Every row gives one point. Each copy is the shape, with its points in the same order, stretched, turned, moved and blurred by noise. Some copies are also mirrored. Which?
In the rows, zero is written as 128.

Shape:
[[112  99 131]
 [155 155 135]
 [157 110 108]
 [109 153 106]
 [131 129 154]
 [149 140 120]
 [ 84  79 131]]
Copy 1, 7 rows:
[[115 144 165]
 [159 103  88]
 [173 147 140]
 [105 150  98]
 [135 113 121]
 [159 120 104]
 [ 77 175 195]]
Copy 1 is: mirrored
Copy 2 (7 x 3):
[[176 155 153]
 [ 95 116 109]
 [151 142 103]
 [110 166 135]
 [124 122 140]
 [117 133 106]
 [206 171 178]]
Copy 2 is: mirrored

Shape (9 x 4):
[[149 144 162 108]
 [ 83 147 121  93]
 [147 164 107 129]
 [144 177 108 121]
 [112 125 178 160]
 [105 162 100 106]
 [146 106 165 171]
 [ 94  98 150 107]
 [150 146 112 103]]
Copy 1, 9 rows:
[[128 139 132 178]
 [ 90 113 110 124]
 [106 125 165 135]
 [ 95 128 171 139]
 [160  93 112 179]
 [ 84 116 137 122]
 [186 113 130 165]
 [137 125  86 135]
 [108 144 149 136]]
Copy 1 is: mirrored
Copy 2:
[[141 135  89 109]
 [145 183 125 162]
 [ 73 129 118 124]
 [ 70 143 112 120]
 [187 101  95 173]
 [ 98 168 130 157]
 [165  73  99 128]
 [190 150 133 154]
 [ 90 149 124 106]]
Copy 2 is: only turned

Shape (11 x 6):
[[ 88 106 126 172 112  72]
 [146 112 147 160 140 135]
 [157 117 169 164 108 142]
 [172 108 138  63 118  95]
 [160 109 170 128 100 135]
 [ 89 116 156 136  91 149]
 [ 88 155 138 129 153 119]
 [ 90 116 120 105 134 127]
 [112 131 109 101 139 130]
 [136 168 151 101 162 169]
 [167 136  95 130 128 104]]
Copy 1:
[[ 75 100 136 152  80 184]
 [106  97 157 130 135 121]
 [ 97  83 152  90 136 112]
 [ 97 180 103  88 167 149]
 [102 111 129  76 148 128]
 [146  89 112 104  95 147]
 [166 134 172 148  85 128]
 [161 137 110 142 106 157]
 [153 151 119 144 113 130]
 [195 145 174 114 131  73]
 [ 80 154 133 146 123 102]]
Copy 1 is: only turned
Copy 2, 11 rows:
[[ 94 106 121 167 175 134]
 [ 90 178 162 125 135 114]
 [ 62 167 156 121 138  83]
 [173 142 107 136 133  45]
 [ 98 153 148 127 138  59]
 [ 91  97 161 133 145 113]
 [109 126 113 112 115 152]
 [141 108 143 143 138 141]
 [150 121 137 119 139 134]
 [112 166 131  74  85 125]
 [145 157 117 113 167 102]]
Copy 2 is: mirrored
Copy 3:
[[ 62 148 112 163 107 113]
 [136 133 112 165 134  72]
 [147 149 120 148 117  58]
 [141 124  71  97 102 135]
 [140 137 106 114 110  74]
 [108 142 151  92 140  88]
 [120 159 130 139 159 131]
 [106 128 127 111 153 129]
 [127 114 124 122 140 139]
 [183 150 136 124 172 115]
 [138 109 102 175  97 139]]
Copy 3 is: only turned
Copy 4 (11 x 6):
[[128 129  77 110 141  56]
 [127 101 127 122  96 129]
 [141  83 167 126  86 107]
 [188  94  94 213 135 145]
 [166  80 158 153 104 120]
 [163 108 155 104 176  84]
 [101 129 102 136 175  95]
 [154 128  92 133 191 116]
 [156 139  90 148 168 129]
 [116 106 149 164 153 147]
 [146 145  86 164  78 136]]
Copy 4 is: only turned

Shape:
[[159 106 136 172 129 145 149 177]
 [114  85  91  91 160 103 173  75]
 [110  75 125  70 149 114 134  68]
 [141 142 120 136 117 125 148 156]
 [130 102  83 112 170 135 127 113]
 [118 154 123 136 166 129 120 142]
 [187 124 155 179 124 133 160 126]
 [174 125 120 128 148 108 131 155]
 [128 138 104 124 152 126 130 122]
 [146 140 139 138 171 131 155 169]
 [122 112 114 148 158  94 128 140]]
Copy 1:
[[143  98 153 152 104 179 169 170]
 [ 86 202 173  82 153  57 109 176]
 [105 205 140  93 128  59  86 139]
 [141 119 127 138 146 137 165 147]
 [100 186 198 144 148 100 120 135]
 [123 139 156 154 170 148 105 106]
 [101  87 108 165 112 149 129 188]
 [150 132 160 181 128 118 133 168]
 [109 152 153 144 164 114 122 123]
 [155 137 154 156 144 170 116 167]
 [117 116 177 129 132 117 117 151]]
Copy 1 is: only turned
Copy 2, 11 rows:
[[ 99 101 172 107 125 114 142 151]
 [177 119 137 119 126 189  97  80]
 [175 110  91 142 135 157  96  65]
 [131 136 156  97 136 117 130 138]
 [131 132 118 125 116 172 140 110]
 [116 167 118 141 131 138 128 149]
 [128  75 147  95 131 120 112 164]
 [122 105 134  93 158 148 140 144]
 [135 151 124 121 131 144 130 128]
 [ 82 148 141 111 129 136 120 158]
 [153 132 142 144 153 163 134 134]]
Copy 2 is: only turned
Copy 3:
[[115 156 103  51 138 130 133 140]
 [133 132 145 177 136 113 195 164]
 [157  68 128 184 141  83 160 160]
 [104 142 148  98 115 142 142 125]
 [151 133 121 132 129 148 141 189]
 [112 142 142 111 139 179 104 133]
 [ 54 151 122  65 148 101 127 144]
 [ 94 132 102 100 117 160 143 160]
 [121 134 149 121 124 158 127 145]
 [105 151 120  75 163 183 146 125]
 [121 161 101 138 122 154 128 149]]
Copy 3 is: mirrored
Copy 4, 11 rows:
[[172 162 121 132 126 125  67  80]
 [130  64 127 208  89 200 175 118]
 [117  65 155 200  47 148 177 120]
 [134 135 119 124 150 155 108 102]
 [143  89 149 197 153 149 136 128]
 [129 129 146 112 161 144 131 148]
 [181 206 106 148 123 152 107  77]
 [137 154 149 157 145 170 116  73]
 [126 109 142 154 160 158 150 137]
 [163 147 143  99 136 161 108 101]
 [116 141 136 168 121 176 113 133]]
Copy 4 is: mirrored

Shape, 15 rows:
[[121 142 134 148 183 124 149  64  97]
 [147 126 128 155 108 135 149 107 141]
 [200  91 138 171  86 103 126  94  84]
 [150 151 124 123  96 126 153 128 123]
 [119  82 151 109 140 158 104 105 158]
 [117 112 178 101  88 131 132 134 125]
 [159 141 117 111 150 152  94 154 136]
 [122 151  89 126 104 120 153 132 154]
 [162 174  89 138 143 121 117 165 161]
 [143 156 172 156 144 120 132 129 111]
 [138 169 136 113 137 116 127 107 105]
 [155 135 129 111 156  85 157 127 132]
 [153 166 150 100 114 123 109 118 184]
 [161  86 131 193 128  88 182 130 117]
 [176  99 117 129 140 139 176 139 147]]
Copy 1:
[[142 108 119 107 156 201 174 114 136]
 [129 127 148 150 156 138 147 168 105]
 [119 179 132 203 112 139 180 171 131]
 [152 141 134 141 140 128 127 169  95]
 [123 155 165 145 155 108 122 103 146]
 [142 185 150 125 143  67 132 122  85]
 [154 124 119 139 124 114 111 134 186]
 [136  97 134 145 136 151 102 160  88]
 [145  75  94 139 125 139 110 161 159]
 [145 126 115 110 150 106 173 138 126]
 [167 131 113 118 143 142 130 119 119]
 [127 130  71 122 134 172 131 134 138]
 [161 131 121 134 192  98 102 139 114]
 [ 76 132 116 154 121 172 187 183 114]
 [103 145 120 134 127 156 136 183 148]]
Copy 1 is: only turned
Copy 2, 15 rows:
[[156 169 157 204 105 167 105 130  84]
 [124 137 156 104 112 149 153 125  98]
 [145 155 197  59  51 130 103 148  48]
 [109 169 125 100 105 111 133 112 131]
 [174  92 198 165 147 104 185 106 127]
 [ 82 126 163 138 118  69 154  96 139]
 [175 108 123 118 164  92 128  95 129]
 [121 140 131  93 123 156 151 112 168]
 [154 120 104  75 172 142 117  95 132]
 [ 97 136 136 151 144 111 105 101  71]
 [135 177 118 152 116 121  96  86 111]
 [137 162 158 138 157 122 120 131 139]
 [135 142 130 119 177 107 158  37 112]
 [102 129 204  91 120 164 122 205  91]
 [152 139 161 107 152 111 171 179 148]]
Copy 2 is: only turned
